Each row is a point. To make a cloud, some directions were put in groups of two or more. Within a group, all points are equally far from the middle, so they leave a hole (a ring in 2 directions, a hollow ball in 3). The other directions are filled evenly. Then the cloud was stretched, turned, moved and blurred a little. Count the holes, and give their numbers of directions, smallest first.

Cloud:
+0.33, -0.55, +0.54
-0.19, -0.63, -0.34
-0.17, -0.08, +0.36
+0.05, +0.37, +0.28
+0.24, -0.06, -0.42
-0.45, -0.58, +0.28
+0.30, +0.26, +0.35
-0.03, +0.26, -0.37
-0.61, -0.36, +0.29
-0.17, -0.34, -0.66
+0.49, -0.18, -0.12
+0.27, -0.60, +0.42
-0.24, +0.20, -0.13
+0.49, +0.19, -0.07
+0.35, +0.27, +0.31
+0.20, -0.05, -0.09
-0.08, -0.26, +0.18
+0.23, +0.39, +0.74
+0.20, -0.25, -0.13
Holes: 0

Cloud, 29 rows:
-0.20, +0.72, -0.05, -0.21
+0.45, -0.27, -0.40, -0.06
+0.29, +0.52, +0.26, +0.35
-0.44, -0.33, -0.19, +0.37
-0.48, -0.30, -0.46, -0.67
-0.38, +0.55, +0.11, -0.25
-0.41, +0.66, -0.08, -0.02
+0.04, +0.12, -0.34, +0.62
+0.10, +0.37, -0.60, +0.31
+0.01, +0.37, +0.17, +0.50
-0.46, +0.19, -0.39, -0.14
+0.27, +0.08, -0.54, +0.68
+0.22, +0.43, -0.09, -0.25
-0.48, -0.13, +0.35, -0.14
-0.15, +0.37, +0.08, -0.26
+0.26, +0.40, -0.12, -0.44
+0.21, +0.65, -0.02, -0.55
+0.17, +0.08, +0.04, -0.49
-0.41, -0.43, -0.33, +0.17
-0.18, -0.09, -0.57, -0.21
+0.22, -0.17, -0.40, +0.42
-0.28, -0.42, -0.41, +0.07
-0.19, +0.00, -0.01, +0.06
+0.09, -0.18, -0.49, -0.23
-0.63, +0.07, +0.05, -0.06
-0.75, +0.41, +0.13, -0.04
+0.47, -0.19, +0.00, -0.01
-0.13, +0.45, +0.01, +0.30
-0.41, +0.00, -0.10, -0.58
Holes: 0

Cloud, 47 rows:
-0.06, +0.22, +0.21, -0.03, -0.81, +0.15
-0.55, +0.22, +0.49, -0.43, +0.18, -0.36
-0.01, +0.16, +0.38, -0.14, +0.38, +0.19
-0.04, -0.38, +0.03, -0.05, +0.37, -0.18
+0.25, +0.29, +0.37, +0.01, +0.00, +0.36
-0.07, +0.63, +0.32, +0.22, -0.23, -0.10
-0.66, -0.02, +0.06, +0.33, -0.44, -0.05
-0.64, +0.30, +0.19, +0.36, +0.41, +0.09
+0.04, +0.32, +0.50, -0.51, -0.60, -0.16
-0.19, -0.49, +0.04, -0.06, -0.07, +0.63
-0.63, -0.10, +0.54, -0.03, +0.02, +0.11
+0.09, +0.06, +0.40, -0.61, -0.08, -0.49
-0.44, -0.25, +0.33, -0.13, -0.64, +0.15
-0.65, -0.04, -0.14, +0.20, +0.12, +0.53
+0.18, +0.23, -0.10, -0.56, +0.16, +0.07
-0.29, +0.61, +0.10, -0.59, -0.33, -0.10
-0.71, -0.16, +0.22, -0.28, -0.41, -0.05
-0.45, +0.19, +0.01, -0.57, -0.57, +0.10
+0.06, +0.41, -0.37, +0.12, -0.38, -0.03
-0.38, +0.64, +0.37, -0.31, -0.15, -0.52
+0.06, +0.32, +0.55, -0.44, -0.50, -0.34
+0.06, +0.17, -0.18, -0.15, +0.34, -0.40
-0.27, -0.22, -0.33, +0.56, -0.05, +0.51
+0.13, +0.16, +0.11, -0.06, -0.30, +0.72
-0.35, +0.18, -0.19, +0.25, +0.30, -0.55
-0.50, -0.08, +0.53, -0.28, +0.20, -0.06
+0.02, +0.04, -0.11, -0.27, -0.80, -0.22
-0.43, +0.03, +0.14, +0.58, +0.35, +0.25
+0.29, +0.20, -0.20, -0.13, +0.02, -0.40
-0.38, +0.34, -0.23, -0.24, -0.22, +0.51
-0.29, -0.40, +0.07, +0.20, +0.30, +0.44
-0.45, +0.12, -0.03, +0.10, +0.09, -0.73
-0.58, +0.44, +0.54, -0.17, +0.00, -0.47
+0.11, -0.35, -0.42, -0.33, -0.18, +0.44
+0.30, -0.15, +0.30, +0.08, +0.19, -0.10
-0.21, +0.09, +0.47, -0.59, +0.07, -0.48
+0.16, -0.14, +0.21, -0.62, -0.49, +0.41
-0.63, -0.05, -0.32, +0.11, +0.19, -0.41
-0.03, -0.06, -0.17, -0.77, -0.50, -0.04
-0.23, +0.51, +0.39, +0.11, -0.21, -0.55
-0.90, +0.14, +0.06, +0.11, -0.06, -0.27
-0.15, -0.67, -0.13, -0.21, -0.05, +0.10
-0.60, +0.00, -0.48, -0.16, -0.22, +0.00
+0.11, +0.15, -0.01, -0.84, -0.23, -0.07
+0.06, +0.06, +0.30, -0.64, +0.10, -0.39
-0.05, +0.12, -0.02, +0.56, +0.24, -0.28
-0.46, -0.22, +0.43, +0.30, -0.33, -0.19
Holes: 2 (2, 4)
